Rows are points. Any point is a mix of the corners, with weights that add up to 1. It lies inside the corners' shape when no weight is negative. Is each point inside? If not, which corners have a negative weight?

Corners:
(1): [3.7 2.1]
(2): [-7.5 -2.2]
(3): [ 0.7 -2.1]
Points:
[5.2 2.3] => outside (2)
[0.7 1.3] => outside (3)
[3.2 1.8] => inside
[ 0.5 -2.0] => inside
[-7.4 -2.6] => outside (1)
[ 0.3 -0.3] => inside
[4.6 0.3] => outside (2)
[3.9 0.2] => outside (2)

Corners:
(1): [-0.1 -2.5  7.7 -4.1  2.0 -5.2 -3.2 -1.6 -0.8 -5.2 -1.5]
(2): [-0.1  3.4  3.8  3.3 -7.0 -2.0  5.5  0.5 -4.2  1.0 -0.4]
(3): [ 5.5 -1.4 -2.5 -0.2 -1.3  6.7 -4.2 -0.4  1.2 -2.7 -1.3]
(4): [-1.2 -4.9 -5.0 -2.6  4.1  3.5 -1.9  5.6 -0.7  0.2  3.8]
(5): [ 4.3  4.1 -3.5 -1.7 -1.1  6.3 -5.9  7.6  4.0  3.1 -6.6]
(6): [ 5.9 -3.1  0.6 -0.1  2.5 -1.3 -2.0  0.7  0.8  2.0 -7.5]
(7): [-3.6  2.7  6.6  6.8  4.9 -3.1  0.2 -3.1 -4.0 -1.6  2.8]
(8): [ 0.9  2.2 -1.8  1.1  0.6 -3.6 -4.9  0.0  0.0  0.0 -0.2]
(9): [-3.9 -3.0  2.5  4.7  1.3 -2.4 -1.2  3.0  5.5 -0.6 -1.6]
(10): [ 1.3 -2.2  0.7  1.1 -4.8  6.3 -0.4  1.4 -1.9  6.2  4.8]
(11): [ 0.3  2.7  2.3  7.8  2.8 -0.4  5.4  1.0  3.6  4.0  6.4]
(12): [-4.5  1.9 -1.2 -3.3 -0.2  5.0 -2.0 -4.5  0.1 -1.0 -0.2]
Points:
[ 2.8  2.7  0.6 -3.8 -3.6  1.2 -5.7 -2.5 -3.6 -2.0 -4.7] => outside (4, 9, 11)
[-1.5 -0.9  3.6  1.1  1.4 -3.2  1.2 -2.6 -2.7  0.6  4.3] => outside (3, 5, 9)
[ 0.3 -2.9  2.1  3.4  2.8 -3.5 -0.9  0.8  1.6 -2.4 -0.9] => outside (5, 10, 12)
[ 2.9 -0.5  1.5  0.6 -3.4  2.3  0.6  0.9  1.5  0.6 -3.1] => outside (4, 7, 8)
[ 2.7  0.3  1.6  3.1  1.2  1.3 -4.0  1.5  4.6  0.7 -2.0] => outside (2, 4, 12)

Corners:
(1): [-0.6  1.5  4.2 -2.2  3.0 -4.3  2.2  1.8 -7.8  1.4 -0.2 -1.3 -7.1 -3.4
 -0.9  0.6 -1.7 -5.8  4.7 -4.2]
(2): [-3.0 -1.5  0.8  1.1 -0.1 -2.4 -3.7  6.1 -3.5 -3.7  2.5 -0.5 -7.7  1.0
 -7.2  1.2 -2.2 -7.3  1.5  1.5]
(3): [-1.2  1.4  0.7  1.0 -1.5  4.2  1.3 -1.2  0.6  1.8 -0.4 -1.7  1.1  9.0
  2.3 -4.0 -2.5  2.7  3.9 -0.1]
(4): [ 7.2  5.4 -1.5  2.5 -4.2  0.3  1.8  0.5  7.9  0.1 -4.5  1.8  0.1  0.7
 -1.9 -1.3  2.1  1.2  2.9 -1.8]
(5): [-2.8 -0.4 -3.2 -2.7 -5.4  3.0  0.8 -0.8  3.3  3.6 -3.9 -0.3  7.7  2.2
  2.8  2.4 -2.6 -1.1 -0.1  0.7]
(6): [ 0.1  1.2 -0.8  5.0 -2.0 -1.3  0.9  2.6  1.8  4.8 -2.5 -2.0  2.0 -0.3
  1.6 -5.3 -4.8  2.3 -2.7  1.6]
(7): [-6.9 -3.0  1.5  1.0  0.4  3.1 -0.7 -3.7  1.2  3.5 -2.1  0.7  4.8  1.5
 -4.0 -7.6  0.5 -1.0  0.1 -2.4]
(8): [ 6.8  4.4 -4.0  0.3  2.6  1.4  1.7 -0.9  1.5  1.2  3.1 -2.9  1.8 -1.6
 -3.7 -2.0  0.6  0.9  3.4  3.3]
(9): [ 0.0  0.0 -0.2 -2.0 -6.9  3.7 -0.5 -5.2  5.0  4.3  1.8  2.0 -1.6  0.4
  2.0 -3.7 -0.9  3.3 -3.1  0.4]
(10): [ 0.3 -1.6  2.6  0.9 -0.5 -0.1 -0.5 -0.6  6.0 -3.0  0.8  1.0  2.8 -0.8
  5.7 -5.0 -1.9 -0.9  0.8  0.6]
(11): [  3.8   1.6   0.4   4.6   2.6  -2.0  -8.0  -0.2  -9.5   1.5   2.8  -1.5
  -6.9  -0.9  -1.2   2.7  -0.7 -10.0   2.7  -1.8]
(12): [ 3.1 -7.7 -1.0  1.4  3.1 -4.6 -1.8  2.0 -5.3  0.7 -0.6 -2.6 -6.7 -0.2
 -1.9  0.6  2.4 -5.6  1.6  1.6]
(13): [-2.4  1.3  2.8  1.0 -3.5  0.3  2.7 -5.7  8.9  7.9 -2.1 -2.0  5.7  7.3
 -0.6 -1.5 -3.6 -1.5  0.1  3.9]
(14): [ 3.9 -1.7  1.7 -0.2 -2.0 -0.9 -0.1 -0.3  1.6  5.1  1.6  4.4  5.9  5.6
 -0.8 -2.4 -2.0 -1.7 -4.5 -1.3]
(15): [ 5.2  4.8 -3.1  1.5 -2.5 -7.1 -3.5  1.0  5.5  0.5  2.3  2.2  2.3  0.0
 -3.5 -2.7  5.2  6.0  6.0  3.4]
(16): [ 1.7 -3.7  7.6  0.8 -0.9  1.3 -3.4  5.2 -8.0  1.2 -0.6 -2.8 -4.5 -2.8
 -5.4  3.9 -0.3 -7.5  5.9  2.1]
(17): [-0.6 -5.8 -1.3  5.0 -1.6 -2.7  0.5  2.0 -2.0  2.5  7.9 -0.5 -6.2 -2.9
 -1.9 -0.2  1.7 -5.3  5.2 -5.7]
(18): [ 6.6  1.2 -4.0  2.8  1.8 -2.3 -1.5 -2.4  2.5  1.9  0.1  3.7 -0.9 -0.4
 -3.5  0.2 -4.8  3.9  7.2  0.5]
(19): [-0.9 -0.2  2.7  0.8  6.9  0.8 -4.1  6.4 -2.8  3.9  1.6  1.7 -6.1 -0.1
 -1.4  2.7  2.3 -5.1  3.2  0.6]
(20): [ 1.0 -4.8  2.8 -0.6  2.3 -3.3 -5.0  1.5 -3.3  1.8  3.1 -7.3 -5.9 -0.8
 -3.0  3.2 -1.9 -4.0  1.2 -8.1]
(21): [-4.0 -1.3  2.6  5.8 -2.1  1.0  2.6 -6.5  1.4  0.3  1.8  0.2  4.5  1.6
  0.0  0.6  1.0  3.8 -4.1 -1.5]
Points:
[ 2.5 -0.1  0.8  2.2  0.4 -1.8 -1.5  0.5 -1.3  3.4  1.8  0.0 -2.6  1.1
 -4.0 -1.0  0.0 -1.3  1.8 -0.5] => outside (5, 10)
[-0.3 -0.5 -4.1  1.6 -7.8  2.2  4.9 -4.8 12.7  2.1 -0.8  2.5  8.4  4.5
  0.5 -6.5 -1.1  7.6 -1.2  2.4] => outside (1, 11, 16, 19, 20)
[ 2.6  2.4 -1.3  2.7 -2.4  0.1  1.1 -1.8  4.2  1.4 -2.0  0.2  1.5 -0.3
  0.2 -2.6 -0.3  2.0  3.7  0.7] => outside (2, 14, 19, 20)
[ 4.6 -0.9 -0.7  0.2  0.1 -1.8  0.9 -1.0  5.2  4.3  1.2 -0.1 -0.6  1.5
  0.5 -5.1  0.2  2.1  2.4 -3.5] => outside (2, 5, 11, 16, 21)
[ 0.4 -0.8  0.5  0.9 -1.8  0.3 -1.2 -0.3  2.1  1.2  0.8 -0.1  0.1  1.6
 -1.5 -1.5  1.3 -1.7  1.0  0.0] => outside (1, 6, 18)
[ 1.1 -0.4  0.0  1.9 -1.7 -1.1 -0.3 -0.8  0.5  1.5  0.5 -0.4 -0.3  0.4
 -1.0 -1.5 -1.6 -0.9  1.2 -0.5] => outside (19)

Corners:
(1): [-3.5 -2.8 -1.3  1.4  4.7 -2.4  1.7 -2.5  1.3 -3.8 -2.5  2.0 -0.7 -1.0
 -0.8 -0.1 -0.3  7.5  3.0  2.1]
(2): [-2.6 -0.4  3.5 -1.3  5.2  1.5 -2.3 -3.7  3.1 -2.4  6.3  5.6 -3.9  0.1
  0.5  1.7  5.8  1.2  1.5  4.6]
(3): [ 1.3  3.5 -2.0  0.5 -7.5 -2.2  1.6 -3.8  2.1  1.4 -1.6  1.0 -2.6 -4.9
 -0.9  0.1 -1.4  2.2  1.6 -5.8]
(4): [ -2.2  -0.4 -11.0   3.1  -3.9  -0.4   2.8  -4.9  -0.2  -0.1  -0.7   3.2
  -2.3   1.6   3.9  -1.7  -2.6  -4.0   4.6  -4.1]
(5): [ 1.7  7.9  1.9 -4.8 -1.0 -0.4 -1.4 -4.0  1.2  1.5 -2.2  1.2  1.4  3.1
 -2.0  2.6 -1.7  3.1 -3.9  6.2]
(6): [ 5.4  1.3 -0.2 -1.2  0.9 -7.0 -1.5  1.0 -0.8 -2.1 -1.3 -2.8 -1.2 -2.6
 -1.4 -1.5  2.1 -3.3 -3.4  1.9]
(7): [-0.1 -0.3 -2.1  0.5  1.2 -7.2  1.3 -1.2  1.0 -1.7 -1.7 -1.4  4.7  0.6
 -0.1  9.1 -1.5  5.3 -1.0 -5.7]
(8): [ 2.2  6.8 -7.4  4.9 -2.9  0.7  2.1  1.2  1.8 -6.6 -2.2  0.3 -2.4  2.2
 -1.5 -1.2  3.4 -3.3 -5.8  2.8]
(9): [-2.0  4.5  1.5  4.2 -0.1 -0.2 -3.4  8.0  2.3  1.2  4.0  2.0 -3.1  1.2
  5.6 -2.4 -0.9  2.7  5.9 -3.8]
(10): [ -5.1  -1.4 -11.4  -0.6  -4.1   5.4   0.2  -6.4  -0.2   2.3  -3.6   7.7
  -4.4   0.7   3.9  10.1   2.6   1.2  -3.2  15.1]
(11): [-1.4 14.1  3.5  6.0 -0.7  2.3 -1.0 -4.7 -5.8 -6.5 -4.0 -9.3 -1.0 -1.8
  0.0 -0.4  1.9  4.0  1.7 13.3]
(12): [ 2.0 -2.2  2.5  0.0 -2.5  3.4 -5.3 12.6 -1.3 -1.7  3.1  2.7 16.4 -0.3
 -3.4  0.5  0.2  0.1  0.3 -5.4]
(13): [ 5.4 -2.6  1.8  2.9  4.9  0.8  0.0  1.6  0.1 -1.0 -0.4  4.4 -1.4  4.6
  2.0  3.7 -0.4  4.5  3.5 -3.9]
(14): [-0.6  2.7  0.1  6.6 -2.2  0.3 -0.2 -0.6  0.6 -0.7 -3.9  2.4 -2.2  5.6
  6.9 -0.2  0.8  2.3 -4.5  1.4]
(15): [  4.8  -0.8  -6.0 -12.1   1.9   4.1   2.0   1.3   2.9   2.0  -5.7   6.0
   6.8  -2.2   1.1   1.2   5.5  -1.8  -6.8  -6.7]
(16): [-3.3 -2.8 -4.1  1.9  2.1  2.2 -5.2 -0.5  2.7 -3.8 -1.0  3.6 -1.4  0.0
  0.7 -2.4 -1.2 -2.2 -2.8 -3.3]
(17): [ -3.5  -2.3  -2.0  -1.1   0.5   1.3  -2.7  -0.4 -16.0   1.3  -1.6   6.4
  -2.3   4.1  -1.4   4.2   4.3   3.8   2.4  -0.8]
(18): [-2.4 -2.4 -0.2 -1.0  2.0  2.8 -0.9 -0.6  0.9 -1.8  6.9 -2.3  5.2  1.3
 -0.8 -3.1 -2.9  0.5 -4.0 -4.4]
(19): [-5.0 -0.9  2.3  1.9  4.8  2.8  0.0 -0.2  0.9  1.3  3.5  1.9  0.4  3.0
 -2.0 -1.5  2.7 -2.1  2.7  1.1]
(20): [-2.7 -1.8  3.1  2.9  3.2  2.7  2.4  3.2  2.8 -5.6 -0.7 -1.3  1.2  2.2
  1.7  1.0 -3.4 -3.1  4.0 -0.7]
(21): [-3.7  0.8 -5.9  0.8 -7.4  0.0 -1.0 -0.8  2.7 -0.5 -3.9 -2.0 -3.3  6.5
  0.2 -0.1 -1.3 -1.8  3.2 -5.4]
Points:
[ 0.5  0.1 -2.4 -2.9  1.0  1.3  0.2 -0.3  1.3 -0.6 -1.7  3.1  1.5  0.1
  0.5  1.0  2.1  0.7 -1.4 -1.6] => inside
[-2.2  0.7 -1.1  5.2  1.5 -0.1 -0.2 -0.9 -2.6 -2.4 -0.5  0.6 -3.4  1.8
  1.3  0.5  0.7  1.7 -0.4  1.8] => outside (2, 4, 5, 12, 15, 21)
[-2.7 -3.5  1.4  1.9  3.8  2.5 -1.6  4.5  0.9 -2.2  2.5  3.2  2.4  4.1
  1.0 -0.2  0.5  0.3  1.1 -5.0] => outside (3, 4, 5, 6, 10, 11)
[-1.5 -0.5 -1.0  1.5  0.2  0.0 -1.0  0.0  1.0 -1.2  1.2  2.3  0.1  1.6
  0.6  0.8  0.0  1.2  0.2 -0.7] => outside (11, 15)
[-0.2  1.7 -1.6  1.5 -0.6 -0.1 -0.3 -0.4  1.7 -1.6 -1.4  1.1 -0.4  1.3
  1.1  0.9  0.4  0.6  0.1  0.2] => outside (17, 18)
[ 0.7  2.9  0.0  1.3 -0.9  0.7 -0.6  1.4 -0.1 -1.2 -0.6  1.1  0.3  1.9
  0.8  1.3  1.2  1.0 -1.1  0.2] => outside (1, 4, 16)
[-0.5  1.4 -1.8  1.6  0.7  0.4  1.2 -1.7 -2.5 -0.6  0.7  2.2 -2.4  0.3
  1.6  1.4  2.8  0.1  0.8  0.6] => outside (1, 5, 12, 16, 21)
[-2.5  1.3 -1.4  1.3 -1.2 -0.6 -1.8 -1.0 -1.1 -0.3  0.4  0.9  0.2  1.4
  0.2  0.6 -0.4  1.3  0.8  0.2] => outside (8, 13, 15, 20)
[-1.3  1.4 -2.2  0.5 -1.0  1.1 -0.1 -1.5  0.3 -0.9 -1.4  1.7 -0.1  0.7
  0.7  2.7  0.1  1.1 -0.3  2.8] => inside
